Rows are points. Each copy is the shape, with its points in the same order, stretched, turned, moved and blurred by noise. Is it also mirrored, or only turned?

Shape:
[[ 20  -1]
 [  2  -3]
 [-21  39]
 [  6 -50]
 [  7  23]]
Copy 1 (5 x 2):
[[ -9  18]
 [-12   0]
 [ 27 -19]
 [-60  -6]
 [ 15  10]]
Copy 1 is: mirrored
Copy 2:
[[-15 -15]
 [ -2  -9]
 [ 14  29]
 [  4 -50]
 [ -8   8]]
Copy 2 is: mirrored
Copy 3:
[[  4  16]
 [  7  -1]
 [-36 -13]
 [ 43 -12]
 [-17  10]]
Copy 3 is: only turned

Shape:
[[-30 -29   7]
 [-23  17  -5]
 [  3  16  24]
 [-38 -16  -5]
 [  9  23 -21]
 [-26   2   5]
 [ 33   9  40]
 [ 25 -10   5]]
Copy 1, 8 rows:
[[ 10  50  27]
 [-22  20  -1]
 [-20 -14  35]
 [  5  57   8]
 [-10 -19 -15]
 [-13  27  14]
 [ -2 -42  60]
 [ 24 -18  30]]
Copy 1 is: mirrored
Copy 2 (8 x 3):
[[-36  -1  31]
 [-22   1 -27]
 [ 15  20 -18]
 [-46  -2  11]
 [  9 -30 -45]
 [-24  10  -7]
 [ 51  20  -5]
 [ 26 -23   3]]
Copy 2 is: only turned
Copy 3, 8 rows:
[[ 10 -33 -21]
 [-17   5 -13]
 [  7 -14  26]
 [ -6 -16 -27]
 [ -8  36  -6]
 [ -6 -11  -9]
 [ 27 -24  48]
 [ 36   1   8]]
Copy 3 is: only turned
Copy 4 (8 x 3):
[[  8  37 -23]
 [ -9  25  18]
 [ 17  -4  20]
 [ -5  48 -11]
 [-32  -7  15]
 [  3  30   6]
 [ 28 -35  15]
 [ -6 -22 -11]]
Copy 4 is: mirrored

Shape (8 x 4):
[[ -8  -7  16   1]
 [-21  -4   7 -18]
 [ 18 -14  11 -17]
 [ -7  15 -11   6]
 [  2   6  15  -9]
 [  6 -16 -17 -20]
 [ 21  -4  17  54]
 [ 12  36   9 -15]]
Copy 1 (8 x 4):
[[ 20 -12   2  -5]
 [ 18 -10  28 -14]
 [ -6  -7 -12 -36]
 [  5  10   2  23]
 [ 13  10  -1 -14]
 [-21 -20   8 -21]
 [ 17 -13 -60  37]
 [  5  52  -6  -7]]
Copy 1 is: only turned
Copy 2 (8 x 4):
[[ -6 -14  -7 -19]
 [-11 -24  18  -3]
 [ 25 -10   6 -16]
 [-16  14   4   5]
 [  3  -7  10 -20]
 [ 16  -8  13  15]
 [ -3  36 -57 -40]
 [  4  14  32 -14]]
Copy 2 is: mirrored

Shape (7 x 4):
[[  6  35  -1  -8]
 [ 43  21  -7   7]
 [-16   6 -11 -30]
 [ -8 -34  41 -43]
 [ 21  56  -4  13]
 [ -7   8 -12 -17]
 [-43 -26   8 -13]]
Copy 1, 7 rows:
[[ 33  -2 -15 -30]
 [ 41 -31   3  -8]
 [  5  16   7 -38]
 [-45 -20  -8   3]
 [ 60 -12 -18 -19]
 [ 11   8  10 -24]
 [-27  19  11   0]]
Copy 1 is: mirrored
Copy 2:
[[ -2 -24  22  -1]
 [-23 -11  36 -14]
 [  4  -7  -9  21]
 [ 42  50  24  28]
 [-15 -38  34 -24]
 [ -7 -11  -7  10]
 [ 24  24 -44   9]]
Copy 2 is: mirrored
